Every row gives one point. To make a cloud, some directions were put in groups of two or more. Within a group, all points are equally far from the middle, so they leave a hole (a ring in 2 directions, a hollow ball in 3). The other directions are filled evenly. Then the cloud was stretched, turned, moved and blurred a little. Count the holes, and give their numbers of directions, smallest first.
In the rows, 128 means zero.

Cloud, 13 rows:
[[115  71]
 [184 126]
 [ 81 161]
 [148 122]
 [186 156]
 [ 99  97]
 [127  55]
 [ 75 157]
 [ 68 106]
 [178 160]
 [173 110]
 [190 142]
 [113 113]]
Holes: 0

Cloud, 20 rows:
[[147  75 127]
 [150 154 171]
 [ 57 176 105]
 [114  89 158]
 [145 127 181]
 [128 114  76]
 [170 171 154]
 [156 143  84]
 [101 161 154]
 [161  94  92]
 [191  90 104]
 [175  77 155]
 [ 41 176  90]
 [ 58 177 100]
 [141 133  79]
 [150 164 161]
 [123 158 163]
 [128 120 174]
 [177  77 151]
 [203  78 166]]
Holes: 1 (2)

Cloud:
[[181 134 124]
 [153  43 135]
 [162 154 165]
 [ 75 113 175]
 [122  53 111]
 [117 179 133]
 [121  55 114]
 [166  58 151]
 [161  73 164]
 [150 140  94]
 [186 127 123]
 [119 114  84]
 [143 176 150]
 [116  63 130]
 [142 136 206]
 [151 164 185]
 [118 120 212]
 [164  80 167]
 [104 174 128]]
Holes: 1 (2)

Cloud (29 x 4):
[[169 138 128  64]
 [206 155  89 138]
 [ 99 201 102  99]
 [211 229 125 167]
 [174 212 131 143]
 [139 172 101 149]
 [210 137 150 170]
 [ 60  55 150 112]
 [155 199 156 169]
 [ 58 120 124 119]
 [132 155 192 173]
 [127 108 179  83]
 [137 139 155 102]
 [141 142  91 140]
 [198 183 105 135]
 [103 113 118  91]
 [193 149 150 151]
 [ 94  73 173 121]
 [ 84 110 132 107]
 [105 100 109  88]
 [135 112 157 115]
 [117 145 138 114]
 [ 82 194 100 125]
 [ 97 144 168 118]
 [130 161 119 191]
 [154 216 190 108]
 [102 163 138 111]
 [ 95  76 115 122]
 [143 216 181 137]]
Holes: 0

Cloud, 32 rows:
[[ 60 158 143 129]
 [120 101 160 114]
 [ 95 101 164 161]
 [206 109 153 141]
 [125 110 178 157]
 [139 148 152 232]
 [213 110 148 147]
 [ 88 101 155 126]
 [ 94 101 121 148]
 [165  99 150 106]
 [133 102 165 124]
 [214 105 142 150]
 [196 135 142 206]
 [168 150 170 162]
 [ 43 147 135 135]
 [111 149 169 232]
 [ 87 101 155 124]
 [157 157 111 158]
 [111 155 182 194]
 [178 158 122 162]
 [191 142 140 206]
 [142 152 115  99]
 [172 108 166 132]
 [160 158 122 185]
 [ 74 101 141 145]
 [125 124 186 183]
 [165  97 142  95]
 [168 122 151 221]
 [118 114 123  66]
 [148 119  95  82]
 [117 134 177 227]
 [113 133 183 215]]
Holes: 2 (2, 2)

Cloud, 53 rows:
[[120  90  83 112  94  74]
 [147 117  91 162 162 127]
 [167 166 154 122 174 204]
 [ 94  91 146  97 147 179]
 [169 161  78  50 179 185]
 [107 150  51  31  95  99]
 [ 83 158 131 122 105 151]
 [150 169 128 152 101 115]
 [109 162 146 126 152 104]
 [ 93 170 186 118 185  78]
 [ 91 197 176 150 141 173]
 [126 181 213  84 170  95]
 [100 141  69  35 110 116]
 [ 58 192  95 134 122 134]
 [101 217 162 127 100 155]
 [136  96 145 138  97  97]
 [176 186  67 113 181 121]
 [154 199 200 144 190  67]
 [174 233 172 184 183 105]
 [169 165  93  65 162 121]
 [ 65 208  94 145  95 165]
 [ 88 158  82 137  83  77]
 [ 71 132  94 132 141 140]
 [122 193 102 142  87 118]
 [138 157 140  59 107 139]
 [129 172 115  61 150  90]
 [ 65 115 160 152 100 142]
 [104  98 135 104 141  80]
 [ 76 229  89 200 112 130]
 [ 62 179 172 152 124  70]
 [120  86 163 122 115 102]
 [119 137 124  79  62 144]
 [127 135 122 119 169 127]
 [109 178 126 125 142 159]
 [115 119 190  76 169 132]
 [163 140 138 174 141 111]
 [121 105  94  81 156 116]
 [120 131  82 198 157 138]
 [ 59 194 147 118 128 117]
 [105 153  76  88 143 161]
 [106 134 200 160 182  63]
 [143 196 115 119 151 173]
 [ 73 112 125  84 133 178]
 [131 148  40 108 104 159]
 [160 138  97 106 140 158]
 [ 67 102 134 102  60  84]
 [109 163 126 116 137 101]
 [158 107 126 130 151 112]
 [ 93 231 111 168 141 134]
 [103 190 119 101 149 104]
 [ 71 141 149 220 127 109]
 [ 85 137 153 217  88 146]
 [ 34 168 114 124  96 143]]
Holes: 0

Cloud:
[[171 156 117  86  71 160]
 [109 106 139 172  72  88]
 [166 170  45 147 102 110]
 [153 144 189 173 146 119]
 [178  81  59 139 126  99]
 [156  52 166 159 166 108]
 [101 100 111 117 105 184]
 [156 153 120  93  69 168]
 [ 72 153 141 142 187 157]
 [ 86  58 154 132 160  95]
 [ 92 106 167 136 175 168]
 [149 131 158 171 112 180]
 [ 78 169  53 105 139  99]
 [105  94  97 207 164 124]
 [ 99 147  80  63 124 154]
 [110 209  78  91 110 134]
 [130 128 129  74  96 168]
 [146  51  94 170 165 127]
 [124 134  95  85  93 181]
 [198 185  84 110  89 114]
 [ 49 117 105 137 115 105]
 [189  75 131 144  81 100]
 [ 75  84 145  97 158 122]
 [123 101  58 169 101 157]
 [ 88 126 169 129 139 170]
 [106 134  62 130 211 113]
 [210 160  98  83 147 150]
 [119  68  92 186 175 133]
 [135 162  81 120 145  47]
 [139 149 173  79 154  83]
 [156 114 201 150 159 109]
 [215  97 143 152 112 128]
 [171  61  69 124 143 132]
 [201 125 119 108 194 128]
 [226 111 104 121 111 109]
 [143 204  53 125 115 108]
 [173  59  97 168 155 106]
 [ 71  76 149 124 166 136]
 [173 153 121  70 155  68]
 [109  99 161 123 125 180]
 [146  75  99 201 134 105]
 [133 184 141  99  88  80]
 [146 160 162  75 103  89]
 [173 192 119 143 154  89]
 [166 182  83  87 172 166]
 [ 94 149  52  75 165 122]
 [132 123  62 163 107 182]
 [221 143  98  90 120 104]
 [121  95 160  69 129 109]
 [ 51 146  86 105 140 111]
 [192 189  88  99  84 126]
 [156  41 149 130 122 122]]
Holes: 2 (3, 3)
